Each row is a point. To make a cloud, some directions were put in groups of two or more. Within a group, all points are equally far from the middle, so they leave a hole (a ring in 2 directions, a hollow ball in 3). The other directions are filled evenly. Then the cloud was stretched, turned, moved and blurred a little. How many holes are there, and how many directions does each take, smallest first?

Cloud, 15 rows:
[[-2.1 -3.2]
 [-2.6  3.2]
 [ 3.9 -1.5]
 [ 4.1  0.8]
 [ 3.5  1.9]
 [-2.4 -3.0]
 [-1.0 -3.7]
 [-4.0  0.5]
 [-3.3 -2.1]
 [ 2.5  3.2]
 [ 2.0  3.4]
 [ 0.2  4.0]
 [ 4.2  0.5]
 [-3.0  2.7]
 [ 1.2  3.8]]
Holes: 1 (2)

Cloud, 19 rows:
[[ 1.1  2.3 -3.3]
 [ 3.4  0.6  1.1]
 [-2.4  0.4 -1.1]
 [ 3.7  2.3  1.0]
 [ 4.1  2.4 -0.2]
 [ 1.4  3.3  2.0]
 [-2.2 -1.6 -4.9]
 [-1.7 -4.6 -2.5]
 [-3.7 -0.6 -2.7]
 [-0.7  2.2  3.8]
 [ 4.3  1.6 -1.2]
 [-3.8  4.4 -2.5]
 [ 3.7  2.5 -1.6]
 [ 4.2  3.4 -2.8]
 [-1.3  0.4 -4.3]
 [-0.7  1.0  3.7]
 [-2.2  3.6  3.6]
 [ 4.3 -3.5 -2.2]
 [ 3.9 -3.7 -2.7]]
Holes: 0

Cloud (22 x 3):
[[-3.2 -2.8 -4.2]
 [-3.2 -1.4 -3.9]
 [-1.3  3.2 -2.8]
 [-3.6 -3.1  0.2]
 [ 0.3  0.8 -0.8]
 [-0.7  0.7  0.7]
 [-2.4  1.7  4.5]
 [-3.3 -4.6  1.0]
 [-1.9 -4.0  0.8]
 [-0.1 -3.0 -0.9]
 [-0.1  2.5  5.1]
 [-6.2 -1.2  1.7]
 [-3.9 -2.9 -0.2]
 [ 3.7 -2.6 -2.5]
 [-5.0 -1.8  0.4]
 [ 0.3 -3.2 -3.1]
 [-2.7  1.7 -2.9]
 [-1.0 -5.4 -1.0]
 [-1.6 -2.7 -4.8]
 [-5.2 -0.9  1.5]
 [ 1.2  2.7  0.3]
 [-0.1 -5.0  3.3]]
Holes: 0

Cloud:
[[ 2.6 -3.3  3.4]
 [ 5.8  1.4 -1.2]
 [ 4.3  0.3 -2.4]
 [ 0.1 -1.7  2.8]
 [-1.1  4.5 -1.9]
 [-0.2  3.6 -1.7]
 [-0.1 -2.9  1.3]
 [-2.3 -0.4 -4.2]
 [-2.0 -3.5  4.7]
 [ 4.4  2.1  3.4]
 [ 2.2  0.1  1.2]
 [ 3.8 -1.4 -0.5]
 [ 4.5  0.0 -0.9]
 [-2.0  2.4  1.8]
 [-0.4 -0.9  4.4]
 [ 1.1 -4.2  3.1]
 [ 3.8  1.0  2.2]
 [-1.3 -5.9 -2.1]
 [-1.1 -3.0 -4.6]
 [ 6.6  0.7 -2.7]
 [ 2.6  3.3 -0.7]
 [-1.9 -2.7 -2.0]]
Holes: 0

Cloud:
[[ 3.7  0.9  3.6 -2.9]
 [ 3.7  1.3 -1.6  2.6]
 [ 3.1  4.2  1.5 -2.4]
 [-3.2 -2.7  3.4 -2.1]
 [ 0.1  2.6  6.1 -0.6]
 [-0.8 -0.9 -3.5  1.3]
 [-2.9  2.9  4.5  2.2]
 [-0.7 -1.1 -3.4  1.5]
 [-3.0 -3.0  2.1  1.0]
 [ 1.1  6.0 -1.1  1.1]
 [-3.7  3.1 -0.6  3.0]
 [-1.2  5.5 -0.5  3.2]
 [-0.4  2.9  6.0 -1.1]
 [-2.6  2.9  4.3 -3.0]
 [ 0.5  2.5  4.8  3.1]
 [ 1.2 -2.2 -0.7  3.2]
 [-2.1  1.5 -3.6 -1.2]
 [-0.2  2.9  5.9 -1.5]
 [ 1.4 -1.4 -3.0  1.9]
 [-2.6  3.7 -2.9 -0.5]
 [ 2.2 -3.3  4.0 -2.2]
 [ 2.3 -0.9  5.0  1.9]
 [ 1.4 -2.5  0.0  3.2]
 [ 3.6 -0.7 -1.2 -2.6]
 [ 0.3  3.5  4.9 -2.5]
 [ 1.5 -3.9  4.1 -1.4]
 [ 0.8  3.9  1.9  4.3]]
Holes: 2 (2, 2)

Cloud:
[[ 4.9 -1.3  2.5  3.2]
 [ 5.3  0.8 -4.0  0.4]
 [-2.7 -3.8  1.2  0.9]
 [ 2.2 -5.3  2.4  3.5]
 [-0.2  4.2  1.1 -2.8]
 [ 1.6  2.4  2.3  3.5]
 [-2.2 -4.3  1.4  2.4]
 [-3.6  0.8  1.4  0.6]
 [ 3.3  3.3 -1.1 -2.0]
 [-2.1 -4.1  2.5 -3.1]
 [-2.3  2.5 -3.2  1.1]
 [ 3.3  2.7  0.2 -0.8]
 [-2.3  2.3  5.4 -1.4]
 [-4.7 -2.0  5.9  1.2]
 [ 2.5 -1.9  6.7 -2.7]
 [-1.2  3.2 -2.0  1.7]
 [ 0.0  2.7  4.1  0.1]
 [-1.1  0.3  2.7  6.7]
 [-1.5  2.8  4.7 -1.7]
 [ 4.0  2.7 -1.2 -0.4]
 [ 0.4 -4.1 -0.9  1.0]
 [-2.6 -3.5  0.4  1.0]
 [-1.4  1.8  4.8  1.5]
 [ 4.0  1.7  0.2 -0.5]
 [ 0.1 -5.3  5.0 -0.4]
 [-2.4  2.7  1.6 -0.5]
 [ 3.7  0.5  2.1 -1.7]]
Holes: 1 (2)

Cloud, 56 rows:
[[ 3.0 -4.8  0.2 -1.7  1.7 -5.2]
 [ 3.3 -3.6  3.8 -2.9  0.6  2.4]
 [ 4.3 -3.9 -0.1  1.5  3.6 -4.8]
 [ 3.9 -3.8  0.0 -3.7  2.2  0.8]
 [-2.4 -0.6  5.2 -4.1 -1.4  1.8]
 [-1.3  2.1  1.9 -2.6 -3.6 -2.8]
 [-1.6  0.3  3.0  3.3  2.2 -1.2]
 [ 3.3  3.8  2.9  3.3  0.2  0.7]
 [ 4.5 -1.0 -1.9 -4.9  1.9  1.1]
 [-1.0 -2.1  2.7  4.5 -1.1  1.1]
 [ 5.0  0.0 -0.3 -1.0  4.6  3.2]
 [ 5.3 -1.7  2.6 -0.6  0.8 -3.0]
 [-1.8 -3.3  1.2 -3.2 -0.3 -2.7]
 [ 3.7 -3.3  4.7 -1.1 -0.9 -2.1]
 [ 0.5  3.2  3.3 -4.8  0.8  3.3]
 [ 3.3  0.4 -3.6 -2.3 -3.2  3.6]
 [ 3.2 -4.6 -0.7 -2.3 -1.7 -4.4]
 [ 5.2 -0.6  2.6 -1.2  2.3  3.0]
 [ 4.8 -0.4 -4.2  2.9  2.9  1.3]
 [-2.0  0.7  2.9 -1.0  4.7  4.2]
 [-0.6 -4.3  1.5 -1.9 -2.4 -5.0]
 [-2.3 -1.4 -1.8  3.4  1.5  1.0]
 [-1.6 -2.1  0.1 -0.2  6.1 -1.6]
 [ 1.2  3.0 -2.7  3.1 -2.2 -0.8]
 [-0.2  3.3  1.7 -3.4 -5.0  5.3]
 [-2.6  0.5  1.8 -2.0 -4.0 -2.4]
 [ 1.1 -4.4  0.9 -1.3 -5.5  0.8]
 [ 0.8  2.4 -0.4 -1.7  5.4 -2.2]
 [-2.7 -0.2 -1.0  2.7 -1.5  1.7]
 [-0.6  2.8  1.9 -3.5 -3.6  0.4]
 [-2.1  0.1  0.8  2.7  2.6  2.6]
 [ 2.3  3.1 -0.7  2.7  3.2 -1.5]
 [ 0.3 -4.9 -4.3  1.8 -0.2  3.3]
 [-3.1 -2.0 -4.4  0.3 -0.2  2.3]
 [ 2.0 -4.0  4.5 -2.5  0.6  1.3]
 [ 2.6  3.7  1.3  1.8  1.4  5.4]
 [ 4.2 -2.7 -3.4  3.9 -2.2 -0.6]
 [ 2.8 -4.6  1.4 -2.4  0.0 -2.8]
 [ 4.6 -1.0 -5.6  4.0 -0.4 -2.7]
 [-1.5 -4.9 -2.5 -4.0 -0.6  2.5]
 [-1.2  1.9 -2.4  2.3  4.1  1.8]
 [-2.9  1.1 -0.6 -0.1 -2.9  5.1]
 [-2.3 -1.5 -1.4  4.4 -0.9 -2.0]
 [-1.9 -2.5 -2.5  3.4  3.1  0.6]
 [ 4.6 -0.2  0.6 -2.5 -3.2 -3.8]
 [-0.6  2.2  2.7  1.0  3.3 -4.0]
 [ 0.8  3.0  2.3 -4.6 -0.7  1.4]
 [ 3.7 -1.7 -0.3 -2.2 -5.5  5.5]
 [ 0.4 -5.0 -4.8  2.6  2.4  2.9]
 [ 2.9  2.8  4.0 -3.7 -3.4  0.5]
 [ 1.0  4.0  1.1  3.4 -3.5  2.2]
 [-1.8 -1.7  0.5  4.8 -1.3 -1.1]
 [-1.8 -1.4  1.9  0.1  5.0  3.6]
 [ 2.2  2.4 -1.6 -0.3 -4.9  1.2]
 [ 1.1 -4.1 -1.1  3.2 -2.5  2.5]
 [-1.0 -3.5  4.0 -2.3 -4.7 -1.0]]
Holes: 2 (2, 2)

Cloud (46 x 6):
[[ 0.5  0.7 -3.6  3.9  2.1  5.7]
 [ 5.0  1.4 -4.1 -0.7  2.4 -1.5]
 [-0.7 -1.8 -0.1  6.2 -2.4  3.6]
 [ 3.4  4.2 -2.7  1.1 -3.6  1.7]
 [ 3.1 -1.4 -3.3  2.8  5.4  2.3]
 [ 0.3  3.0 -0.1 -3.6 -0.4  0.0]
 [ 3.6  4.8 -0.8  5.0  0.1  0.4]
 [-1.3 -0.8  1.1  7.2 -0.3 -0.2]
 [-1.0  2.5 -5.8  3.4  0.2 -1.9]
 [ 3.4 -1.9  4.5  3.0  2.5  2.0]
 [ 0.6  3.2  2.2  1.4  5.2 -0.2]
 [ 1.3 -0.8  1.3  5.0 -4.6 -0.1]
 [-3.6  3.5 -3.1  3.7 -1.3  2.1]
 [ 2.9 -4.0 -4.4 -0.3  0.2  0.3]
 [-2.1 -0.2 -3.1  4.6  0.8 -3.6]
 [ 4.8  0.6  0.0 -1.9  3.7  3.3]
 [-0.9 -2.8 -0.4  1.9 -0.3  5.7]
 [-1.4 -1.3  1.7  5.6  3.0 -0.8]
 [-1.9 -2.8 -0.7 -1.3  1.9 -1.0]
 [ 1.6 -0.5 -2.0 -0.7  1.6  6.2]
 [ 2.8  1.6 -6.4  2.0  2.0 -1.7]
 [-2.0 -1.4 -2.1  6.2 -2.8 -1.3]
 [-4.1  0.3 -0.1  5.6 -1.4  1.4]
 [ 2.0 -3.6 -6.4  3.4  0.1  0.5]
 [ 5.8 -0.6  2.0  0.2 -1.8  2.5]
 [ 4.4 -0.4 -6.4  2.7  1.6 -1.0]
 [ 0.6  3.7 -0.8  4.8  4.3 -0.2]
 [-3.6 -1.1 -2.4  0.9  3.0 -1.2]
 [ 6.0 -0.9 -2.4 -1.7  1.4  0.6]
 [-2.3 -2.5 -3.6  1.4 -3.5 -1.2]
 [-2.2  1.1 -4.7  3.4 -0.3 -3.2]
 [ 3.0  4.7  1.0  4.6  2.5  2.5]
 [-3.8  2.6  2.5  1.6 -0.9  3.5]
 [ 0.2 -1.8  0.0  0.9 -5.3  1.8]
 [ 2.6  3.5  0.9  2.5  2.0 -3.6]
 [-0.7 -3.1 -1.4  0.7  2.5 -3.2]
 [-2.5 -0.7  1.2 -2.5 -0.5  1.2]
 [ 3.0 -0.4 -4.6  2.8  5.2  1.3]
 [ 0.1 -2.1 -1.0  1.5 -0.8  6.3]
 [ 1.0 -4.4 -2.0 -1.3  0.3  1.4]
 [ 1.2  1.8 -1.4 -1.5  3.3 -3.1]
 [-1.4 -2.3 -0.8  7.1 -0.5  1.1]
 [-0.1  4.0  1.8 -1.2 -3.1  0.7]
 [-3.3  1.1  3.0  3.9  1.9  2.1]
 [-3.1  2.4 -4.3 -0.9 -1.8  1.2]
 [ 4.7 -2.4  1.9 -0.2  3.4  2.4]]
Holes: 2 (2, 4)
